Each row of a before or after table is a point. One or more steps were done to the points. Then noise was added and the rows were shuffled. The steps act on how far a point lies along the listed directions, d1 being the first. What was done? A step turns or swaps two directions, mirrors them in a line or flattens them onto one, adds a multiple of one to another, or multiplies one. Angles are multiples of 10 degrees, from the lower direction toward the higher: turns from -170 to 170, lines from 10 to 170 but not 90. Use the fewest steps. Two steps may share a direction if one is a turn and the other turns, adds or multiplies; they go together, in the order done. Otherwise the lowest direction goes first.

Directions:
(1): [-43   3]
(2): [ -3 -43]
Before (8 x 2):
[[ -4  -2]
 [ -6 -92]
 [ -4   8]
 [ 28   8]
 [ 24 -16]
 [ 24 -12]
 [-52  16]
 [ 24 -21]]
After (8 x 2):
[[  1  -4]
 [ 85 -37]
 [ 27  14]
 [ 19  18]
 [  3  29]
 [ -9  -1]
 [-33 -43]
 [ 24  17]]
Steps: turn d1 and d2 by 70 degrees

Directions:
(1): [-33  -2  56  27  -8  23]
(2): [ -1  66  -4 -10  16  30]
(3): [ -4  24  33 -34 -14 -51]
(4): [ 58 -11  32 -20  -3  25]
(5): [-31 -19  -8 -54 -19  30]
Before (9 x 6):
[[ 17  24  28  -3  14 -40]
 [ 33   2  54  28   8  43]
 [-29   5 -12  -1   1  -6]
 [ 16  26 -33  -7  15 -37]
 [ 28  19 -24   3   8  28]
 [  1  16 -14  10 -23 -27]
 [-11  47  38   9   4  41]
 [ 27  -5  19  35  12  33]
 [ -7 -12  20 -36 -10   2]]
After (9 x 6):
[[-20  12 -13  16   8  -9]
 [  9  18  68 -29 -11  37]
 [-11  -5 -31   0 -25   5]
 [ -4  15 -53 -29  12   8]
 [ 20 -21   4  32  13   7]
 [  3  11  47 -32 -14   4]
 [ -9 -15 -19 -21  14  48]
 [ 20  62  -2 -35   1   4]
 [-14  94  35  -4  14  65]]
Steps: multiply d2 by 2; turn d3 and d5 by 170 degrees

Directions:
(1): [-45  18   9  24  -4  47 -38 -38  16]
(2): [-48  27 -43 -53   0   7  15  13 -17]
(3): [ 35  54  -8 -25   6 -22 -10 -34  43]
(4): [-17  23 -41  58  27 -40  -9  12  -7]
Before (9 x 9):
[[  7  -7   6  89   7 -15 -10 -14   9]
 [ -2 -51  31  23   9   9  54  66 -37]
 [  5  -5  -5 -65  -5 -23  40  10  10]
 [ 33 -30  -2  13   6 -47  -6  16   4]
 [ 23  13 -10  57  36 -49  -8  -2  -6]
 [-70 -23  -4  50  -7   4  -5  46 -45]
 [ 13   9  -7   9   5  14 -18  10   3]
 [ 43 -35 -15 -20   8 -59  45  59 -43]
 [ 25   7   4  62  21 -34 -21   3  12]]
After (9 x 9):
[[  7  85 -28 -20  31 -30  35   7  33]
 [-35  49 -55 -85   6  -3  18  12 -14]
 [-73   6 -29   1   3   0   6  -1  -6]
 [ 34  65  19 -19  -7 -22 -30 -34  60]
 [ 68 -15  27 -35 -21 -19  36  -3  18]
 [ 16   0   4   1   2  18 -13  15   1]
 [ 35  -9  23 -65  -6   3  29  -5  -8]
 [  4 -12 -19 -55  -9 -22   7  22  -5]
 [ 49 -22  31 -51 -11  -1  19  22   4]]
Steps: turn d1 and d2 by -80 degrees; turn d3 and d4 by -160 degrees

Directions:
(1): [  5  -8  48  27  45 -14  -5   6  70  26 -24 -30  -5 -23]
(2): [-68  15  -3  23 -22  -9 -60  -7 -15  53 -10  -8 -11  13]
(3): [ 27  50  53  39 -17  12 -30  -1  -1 -29 -13  48  21  19]
(4): [ 21 -51  10  -8  13  46 -61 -46  -7 -24   3  -9 -30  -2]
(5): [  1 -21 -21 -19 -51  26  -1  20  71   5 -21  21  -9  45]
Before (12 x 14):
[[  9  19  -6   7  28 -36  15  -7 -24 -14  14 -17 -14 -29]
 [ -5  54  50  54  24  -6   4   7  39  16 -24   2  18  -8]
 [  5  26 -10   8  14   4 -26 -28 -28   7   5 -11  28  -7]
 [ 11  17 -12 -19 -13  15  11 -21 -10 -26 -18  14  -9  -2]
 [ 21  25  66  28  41 -22  46  18  37   1 -26 -12  25  -4]
 [ 17  10  -7   2   2  -8  21  -8 -17 -23   1   2  11  -5]
 [  1 -46   8   0  58  11 -21 -42 -32  15  -5 -41 -28 -35]
 [-17  38 -28   3 -40 -18  38  30   7  19   4  26  25  29]
 [ 11   1  25   3  23   1 -18 -11 -16  -7  -8  -2   1  -5]
 [-41  19 -31 -12 -95  -5 -11  37  -7   2   7  47  14  46]
 [ 12 -25 -14 -15  22   2   0  -4   2  -6   1 -30   3 -17]
 [-31  35 -41   1 -51  -2  34  36 -15   2  -7  25  16  33]]
After (12 x 14):
[[ 20 -21  -4  -3 -24  47 -50 -33  -1 -22   8  26 -10  31]
 [  3  10 -25 -27 -12   8  28 -15  -9 -20 -15   5 -10  -5]
 [  0  -7   3 -10  30 -17  17   5 -13   6  -1 -18   3 -13]
 [  4 -17 -18  -1 -36  55 -42 -20 -22 -30  -5  25 -14  33]
 [-28  53  20  36  28 -47  33  21 -27  45 -21  -5  22 -20]
 [ 16  27  10  17  24 -27  -7 -16 -28 -25   8  -4 -12 -21]
 [ -1  19 -24  -1  20  -3  -8 -20 -24  16   7 -21  24 -12]
 [ 43 -46  55   1  63  20   7 -23  34 -19 -14 -40 -10 -15]
 [ 12 -39  19  10  57  27 -13 -31  38   2  -9 -44 -23 -29]
 [ 20  -5  -9  -4   8   1  15 -18 -17 -28   3  -5   6  -9]
 [  5  30   7  13   5 -17   6  17   1  -3 -11   1  27  -4]
 [-21 -38 -30 -28 -78  36 -51  -3 -12 -18  15  29 -16  38]]
Steps: add -0.5 times d3 to d2; turn d3 and d4 by 150 degrees
